Every row gives one point. The last column is the point's height on a tilted bowl or saddle (a function of degree 2), plus a little noise. Count its main directions that bend up, bend down and stay straight.

Points:
[[ 0.38 -0.31  0.39]
 [ 0.16 -0.21  0.32]
 [ 0.18 -0.02  0.16]
 [ 0.49 -0.25  0.37]
 [ 0.70 -0.10  0.35]
 [ 0.69 -0.11  0.38]
 [-0.56 -0.05  0.27]
 [ 0.51  0.43  0.68]
 [ 0.30  0.17  0.23]
 [ 0.17 -0.19  0.27]
 [-0.45 -0.07  0.23]]
Directions: 1 up, 0 down, 1 straight

Points (10 x 3):
[[ 0.46  0.68 -0.96]
 [ 0.49 -0.12 -0.14]
 [ 0.10 -0.01  0.18]
 [ 0.53  0.02 -0.27]
 [-0.12  0.34 -0.11]
 [-0.04  0.16  0.12]
 [-0.22 -0.09  0.34]
 [ 0.24 -0.06  0.13]
 [-0.10  0.03  0.24]
 [ 0.01 -1.01 -0.03]]
Directions: 0 up, 2 down, 0 straight

Points, 17 rows:
[[-0.15 -0.67 -0.39  0.03]
 [-0.41 -0.17 -0.34 -0.49]
 [-0.25  0.30  0.47 -0.46]
 [ 0.14  0.10 -0.71  0.09]
 [-0.05  0.02  0.28 -0.28]
 [ 0.80  0.03  0.03 -0.21]
 [ 0.20 -0.05 -0.12  0.10]
 [-0.38 -0.03  0.35 -0.75]
 [ 0.50  0.57 -0.02  0.54]
 [ 0.20  0.03  0.16 -0.06]
 [-0.19  0.59  0.10  0.37]
 [ 0.10 -0.24 -0.10  0.03]
 [ 0.20  0.11 -0.13  0.17]
 [ 0.33 -0.17 -0.19  0.12]
 [-0.11 -0.67  0.62 -0.70]
 [-0.02  0.65  0.51  0.14]
 [ 0.08  0.01 -0.83 -0.08]]
Directions: 1 up, 2 down, 0 straight

Points:
[[ 0.48  0.61  0.23  0.44]
 [-0.08  0.37  0.03  0.27]
 [-0.39 -0.19  0.76  0.28]
 [-0.21  0.65 -0.54  0.45]
 [ 0.24  0.32  0.20  0.20]
 [-0.35  0.68 -0.41  0.60]
 [-0.15  0.04 -0.21  0.23]
 [-0.04 -0.06  0.11  0.15]
 [-0.01  0.32 -0.15  0.22]
 [ 0.28  0.29 -0.60  0.10]
 [-0.05  0.13  0.30  0.17]
 [-0.19  0.05  0.04  0.26]
 [-0.42 -0.30  0.37  0.38]
 [-0.45  0.06  0.52  0.39]
 [ 0.24 -0.57 -0.59  0.60]
 [ 0.65  0.04 -0.03  0.20]
 [-0.12  0.75  0.15  0.63]
 [ 0.21  0.01  0.05  0.13]]
Directions: 2 up, 0 down, 1 straight

Points:
[[ 0.32  0.08  0.16 -0.21]
 [-0.03  0.43 -0.13 -0.19]
 [-0.25  0.33 -0.08  0.00]
 [ 0.00  0.40 -0.42 -0.20]
 [ 0.10 -0.31 -0.37 -0.11]
 [-0.09 -0.31  0.27  0.38]
 [-0.36  0.69 -0.48 -0.80]
 [-0.15 -0.33  0.50  0.54]
 [-0.22 -0.48  0.17  0.47]
 [-0.45 -0.10 -0.35  0.24]
 [-0.35  0.55 -0.05 -0.29]
 [ 0.48 -0.50  0.04 -0.57]
 [ 0.66  0.28 -0.39 -0.18]
 [ 0.00  0.22  0.21 -0.02]
 [ 0.19  0.25 -0.85 -0.24]
 [-0.25 -0.58  0.05  0.41]
 [-0.26 -0.44 -0.42 -0.01]]
Directions: 1 up, 2 down, 0 straight

Points (26 x 5):
[[ 0.24 -0.09  0.22  0.20  0.05]
 [-0.04  0.56 -0.05 -0.13 -0.37]
 [-0.05 -0.19 -0.39 -0.40 -0.01]
 [ 0.07 -0.41 -1.01 -0.42  0.26]
 [ 0.12  0.25 -0.55 -0.04 -0.20]
 [ 0.46  0.04  0.18 -0.72 -0.78]
 [ 0.11 -0.02  0.11 -0.09 -0.06]
 [-0.20  0.31 -0.11  0.14 -0.09]
 [-0.23  0.43  0.05  0.28 -0.13]
 [ 0.46  0.28 -0.61 -0.06 -0.41]
 [ 0.06 -0.35  0.34 -0.38 -0.20]
 [-0.05  0.35  0.35  0.03 -0.02]
 [-0.30 -0.70 -0.66  0.38  0.59]
 [ 0.11 -0.27 -0.13 -0.34 -0.20]
 [-0.07 -0.12  0.55 -0.13  0.11]
 [ 0.27  0.30 -0.32 -0.09 -0.32]
 [-0.15 -0.42  0.17  0.46  0.17]
 [ 0.17  0.60  0.43 -0.56 -0.42]
 [-0.35  0.90 -0.53  0.38 -0.94]
 [ 0.10 -0.15  0.24 -0.16 -0.09]
 [ 0.30 -0.08 -0.90 -0.31 -0.16]
 [ 0.07  0.60 -0.09 -0.20 -0.52]
 [ 0.72  0.28 -0.05 -0.01 -0.39]
 [ 0.30 -0.36 -0.32 -0.08 -0.15]
 [ 0.17  0.21 -0.35 -0.27 -0.33]
 [-0.07  0.20 -0.62  0.35  0.08]]
Directions: 2 up, 2 down, 0 straight

Points (22 x 5):
[[-0.06  0.98  0.17 -0.34 -0.33]
 [-0.31  0.28  0.15  0.30 -0.10]
 [ 0.09  0.32  0.31  0.27 -0.35]
 [ 0.01  0.38 -0.27  0.15 -0.44]
 [-0.38  0.28  0.25  0.13  0.00]
 [ 0.30 -0.24 -0.45 -0.46 -0.14]
 [-0.16  0.00  0.18 -0.37 -0.14]
 [ 0.11 -0.07  0.01  0.50 -0.14]
 [ 0.30  0.16  0.23  0.13 -0.36]
 [-0.44  0.00  0.05  0.04  0.12]
 [ 0.38  0.39  0.31 -0.42 -0.51]
 [ 0.19 -0.54  0.39  0.58  0.21]
 [-0.10 -0.45  0.21  0.24  0.14]
 [ 0.27 -0.07 -0.22 -0.11 -0.18]
 [ 0.51 -0.30  0.74 -0.45 -0.78]
 [-0.16 -0.08  0.17  0.17  0.01]
 [-0.41 -0.48 -0.39 -0.12  0.32]
 [-0.03 -0.36 -0.21 -0.09  0.08]
 [-0.67  0.36 -0.25 -0.78  0.27]
 [-0.15 -0.13  0.83 -0.91 -0.96]
 [-0.34 -0.42 -0.03 -0.40  0.01]
 [ 0.41 -0.12 -0.27 -0.46 -0.27]]
Directions: 1 up, 1 down, 2 straight

Points:
[[ 0.70 -0.16 -0.24  0.16  0.18  0.02  0.28]
 [-0.18 -0.18 -0.07 -0.75 -0.15 -0.37  0.45]
 [ 0.19  0.22  0.18  0.82 -0.27  0.53  0.13]
 [ 0.28  0.05  0.18 -0.07  0.00 -0.50  0.31]
 [-0.56  0.26 -0.09  0.25 -0.06  0.27  0.03]
 [-0.51  0.54  0.12  0.04  0.49 -0.44  0.19]
 [-0.27  0.70  0.45  0.09  0.53  0.22 -0.04]
 [ 0.06 -0.03  0.44 -0.40  0.21  0.41  0.19]
 [-0.19 -0.14 -0.61 -0.38 -0.30 -0.12  0.23]
 [-0.24 -0.05 -0.05 -0.18 -0.05 -0.35  0.24]
 [-0.65 -0.38  0.32 -0.54 -0.03  0.07  0.46]
 [ 0.05  0.10 -0.50  0.07  0.49 -0.55  0.29]
 [ 0.26 -0.10  0.05 -0.26 -0.68  0.07  0.22]
 [ 0.40 -0.04  0.05 -0.27  0.51 -0.24  0.40]
 [ 0.14 -0.03 -0.14 -0.22  0.52 -0.97  0.75]
 [ 0.19  0.37 -0.05 -0.16  0.77 -0.17  0.19]
 [ 0.69 -0.17 -0.26  0.17  0.03  0.33  0.21]
 [-0.22  0.08  0.12 -0.02 -0.61  0.49  0.08]
 [ 0.16  0.37  0.09 -0.15  0.58  0.19  0.03]
 [-0.16  0.12  0.25  0.17 -0.51  0.35  0.05]
 [ 0.05 -0.33  0.09  0.45  0.17  0.15  0.38]
 [ 0.49 -0.13 -0.25 -0.12  0.54 -0.84  0.75]
 [-0.57  0.54 -0.39 -0.10 -0.15  0.06 -0.03]
 [-0.35  0.21  0.35  0.12 -0.73  0.44  0.09]
 [-0.88  0.15 -0.74  0.47 -0.17 -0.26  0.54]
 [ 0.04  0.13 -0.55 -0.08 -0.15  0.00 -0.03]
 [-0.55 -0.57 -0.31 -0.06  0.29 -0.34  0.74]
 [ 0.09 -0.17 -0.62 -0.14 -0.23 -0.16  0.21]
 [ 0.19  0.01 -0.64  0.52  0.41  0.46  0.15]
 [-0.03  0.38  0.50  0.20  0.69 -0.32  0.30]
 [-0.65 -0.14  0.21  0.06 -0.23 -0.40  0.42]
 [ 0.32 -0.01  0.28  0.10  0.20  0.04  0.18]
 [ 0.07 -0.33  0.26 -0.30 -0.03  0.45  0.31]
 [ 0.36 -0.11 -0.26 -0.25 -0.23 -0.19  0.19]
 [-0.32  0.50  0.27 -0.37 -0.05  0.43 -0.09]
 [ 0.26 -0.50  0.74 -0.13 -0.18  0.24  0.58]
 [-0.23 -0.01  0.04 -0.42  0.52 -0.09  0.30]
 [-0.57 -0.52 -0.20 -0.08 -0.54 -0.46  0.77]]
Directions: 5 up, 0 down, 1 straight

Points, 38 rows:
[[-0.34  0.28 -0.01  0.70  0.05 -0.15 -0.03]
 [-0.60  0.08 -0.15 -0.16 -0.16  0.00  0.11]
 [-0.71  0.03  0.30 -0.30  0.82 -0.05  0.55]
 [-0.06 -0.40  0.44 -0.26  0.15 -0.64  0.19]
 [ 1.09 -0.19 -0.39  0.09 -0.60 -0.46  0.47]
 [ 0.03  0.25  0.21 -0.15  0.28  0.44  0.31]
 [ 0.32  0.29 -0.03  0.14 -0.59 -0.04 -0.13]
 [-0.24  0.07 -0.04  0.73 -0.14  0.07  0.00]
 [ 0.03  0.03 -0.22  0.39 -0.07 -0.82 -0.26]
 [ 0.59  0.12  0.58  0.02  0.33 -0.18 -0.55]
 [-0.04  0.04  0.41 -0.50 -0.39  0.26  0.68]
 [-0.37  0.05 -0.04  0.09  0.37 -0.34  0.12]
 [ 0.16 -0.13  0.02  0.25  0.32 -0.14 -0.13]
 [-0.15  0.23  0.53 -0.15 -0.17  0.12  0.44]
 [ 0.68 -0.14  0.24  0.08  0.25  0.11 -0.25]
 [ 0.36 -0.54 -0.28 -0.56  0.21 -1.11  1.22]
 [-0.36 -0.11  0.00 -0.18 -0.58 -0.32 -0.04]
 [-0.05 -0.31  0.27 -0.07  0.26 -0.09  0.03]
 [-0.09  0.18  0.39 -0.19  0.24  0.33  0.43]
 [-0.10  0.32  0.11 -0.21 -0.11 -0.18  0.13]
 [-0.08 -0.38 -0.43 -0.17  0.22 -0.10  0.29]
 [-0.24  0.07  0.56 -0.32 -0.68 -0.26  0.28]
 [-0.10  0.31 -0.15  0.63 -0.18 -0.01  0.05]
 [ 0.40  0.06 -0.63  0.38  0.37 -0.48  0.31]
 [ 0.22  0.09 -0.03  0.19  0.60 -0.10 -0.20]
 [ 0.20  0.04  0.34  0.10 -0.02 -0.09 -0.04]
 [-0.02 -0.13 -0.34 -0.39 -0.18  0.23  0.24]
 [-0.16  0.94  0.05  0.49  0.23 -0.06  0.16]
 [-0.34  0.33  0.44 -0.04 -0.19  0.13  0.38]
 [-0.08  0.75  0.21  0.00 -0.74 -0.05 -0.48]
 [-0.27 -0.30  0.06  0.00  0.77 -0.06 -0.15]
 [-0.45  0.19  0.59  0.17  0.08 -0.16  0.12]
 [-0.05  0.69  0.21  0.10  0.67 -0.30 -0.11]
 [-0.20  0.02  0.29 -0.05  0.03 -0.12  0.15]
 [ 0.45  0.00 -0.47  0.64 -0.12  0.19  0.50]
 [ 0.24  0.19  0.02 -0.15  0.28  0.88  0.25]
 [-0.21 -0.69 -0.30 -0.34  0.39  0.63 -0.35]
 [-0.35 -0.80 -0.21 -0.24 -0.77  0.47 -0.19]]
Directions: 3 up, 3 down, 0 straight

Points:
[[ 0.61  0.10  0.00 -0.20 -0.09 -0.26 -0.01  0.20  0.04]
 [-0.08  0.48  0.17 -0.03 -0.19  0.27  0.69  0.11  0.21]
 [ 0.36 -0.11 -0.15  0.07  0.30 -0.58  0.54 -0.11  0.16]
 [ 0.31  0.41 -0.39  0.78 -0.59 -0.15  0.17 -0.42 -1.09]
 [-0.23 -0.34 -0.19  0.03  0.07  0.41  0.40  0.01  0.39]
 [-0.12  0.31  0.15 -0.04  0.04  0.32 -0.08 -0.30  0.09]
 [ 1.14 -0.20  0.22  0.15 -0.03  0.23 -1.02 -0.36 -0.45]
 [-0.11 -0.16 -0.24 -0.24  0.48 -0.10  0.00  0.15  0.18]
 [-0.39  0.59 -0.61 -0.30 -0.35 -1.28 -0.46  0.00 -1.30]
 [-0.01 -0.35 -0.06 -0.24  0.19 -0.19  0.14  0.22  0.10]
 [-0.14  0.15 -0.33  0.01 -0.10  0.08 -0.03 -0.36  0.09]
 [ 0.11 -0.15 -0.34 -0.13 -0.18 -0.24 -0.15  0.20 -0.02]
 [-0.24 -0.09  0.90 -0.19  0.88 -0.17 -0.49  0.36 -0.44]
 [-0.54 -0.44 -0.65 -0.02 -0.19 -0.03 -0.40 -0.21  0.10]
 [ 0.18  0.63 -0.19 -0.21 -0.33  0.22 -0.06 -0.34 -0.24]
 [-0.18  0.24 -1.16  0.15  0.36 -0.14  0.65 -0.08  0.30]
 [ 0.74  0.08 -0.46  0.50 -0.58  0.08  0.04 -0.28 -0.54]
 [-0.34  0.23  0.40 -0.74 -0.36  0.04  0.23  0.47 -0.42]
 [-0.37 -0.31 -0.34  0.55  0.37  0.40  0.14 -0.88 -0.22]
 [-0.34  0.19 -0.39 -0.17 -0.74  0.02  0.20  0.41 -0.31]
 [ 0.29 -0.52 -0.12  0.40  0.66 -0.65  0.20  0.08  0.08]
 [ 0.38  0.01 -0.18  0.52 -0.15  0.02 -0.43  0.26 -0.25]
 [-0.22  0.82  0.25  0.06  0.07 -0.57  0.30 -0.05 -0.26]
 [-0.24  0.12  0.10  0.10  0.14  0.60  0.45 -0.57  0.33]
 [ 0.47  0.11 -0.55 -0.41 -0.21  0.20  0.02 -0.24  0.41]
 [ 0.33 -0.08  0.00 -0.09 -0.12  0.34  0.26 -0.29  0.15]
 [ 0.06 -0.46 -0.25  0.12  0.00 -0.21 -0.78 -0.30 -0.27]
 [ 0.07 -0.20  0.17 -0.15  0.11  0.01 -0.55 -0.67 -0.30]
 [-0.11 -0.23 -0.38  0.17 -0.05  0.02 -0.33 -0.81 -0.32]
 [ 0.01  0.40  0.24  0.06  0.18  0.16  0.46 -0.23  0.36]
 [ 0.98 -0.11 -0.59  0.38 -0.03  0.21  0.11 -0.40  0.03]
 [ 0.70  0.59 -0.28  0.01  0.03 -0.15 -0.17  0.26 -0.23]
 [-0.11 -0.52 -0.43  0.23  0.39 -0.12 -0.01 -0.52  0.05]
 [ 0.97  0.37 -0.35 -0.26 -0.46 -0.29 -0.91  0.24 -0.58]
 [ 0.13 -0.03 -0.62  0.63  0.48 -0.12  0.00 -0.03 -0.09]
 [ 0.05  0.25  0.37  0.34 -0.25  0.19  0.00  0.91 -0.45]
 [ 0.21  0.23  0.19 -0.12  0.23  0.15 -0.17 -0.13  0.07]
 [-0.48 -0.19 -0.29  0.64 -0.14 -0.03  0.17 -0.12  0.05]
 [ 0.01  0.40  0.18  0.70  0.57 -0.20 -0.29  0.68 -0.27]
 [-0.24  0.59  0.18  0.03  0.13  0.34 -0.17 -0.10  0.17]
 [ 0.27 -0.18  0.02 -0.16  0.38  0.01 -0.35  0.36 -0.08]
 [-0.38  0.41  0.55  0.08  0.06  0.18 -0.09 -0.22  0.15]
 [ 0.43 -0.49  0.02 -0.40 -0.56 -0.06 -0.09 -0.37 -0.08]
 [ 0.26  0.07 -0.71  0.38 -0.11  0.13 -0.02 -0.07  0.03]
 [ 0.21  0.14 -0.60  0.06  0.05  0.52 -0.04 -0.14  0.40]
 [ 0.45  0.64  0.17  0.13  0.19 -0.24  0.05  0.16 -0.19]
 [-0.21  0.32 -0.30 -0.83  0.30 -0.10  0.06  0.39  0.34]
 [-0.07 -0.02 -0.02 -0.10  0.08  0.14  0.06  0.15  0.22]
 [-0.49 -0.32  0.26  0.34 -0.25 -0.66 -0.16  0.23 -0.31]
 [-0.76  0.22  0.49 -0.03 -0.52  0.10 -0.15  0.45 -0.53]
 [ 0.54  0.37  0.41 -0.36  0.24 -0.18  0.58 -0.28  0.42]
 [ 0.08  0.14 -0.05  0.50  0.21 -0.57  0.01  0.29 -0.21]
 [ 0.36  0.14 -0.04  0.01 -0.12 -0.71  0.13 -0.26  0.01]
 [ 0.50  0.02  0.08 -0.28 -0.76  0.49  0.16 -0.28 -0.53]
 [-0.23  0.23  0.21 -0.68  0.16 -0.40  0.39 -0.67  0.37]
 [ 0.10 -0.05 -0.15 -0.36 -0.23  0.21  0.34 -0.05  0.27]
 [-0.05 -0.16  0.29 -0.03 -0.47  0.14  0.02  0.15 -0.37]
 [ 0.02 -0.05  0.24  0.02  0.05  0.38 -0.08 -0.26  0.03]
 [ 0.27 -0.29 -0.22  0.27  0.63 -0.26  0.29 -0.56  0.19]
 [ 0.46  0.09 -0.34 -0.10  0.37  0.53 -0.26  0.07  0.26]]
Directions: 2 up, 4 down, 2 straight
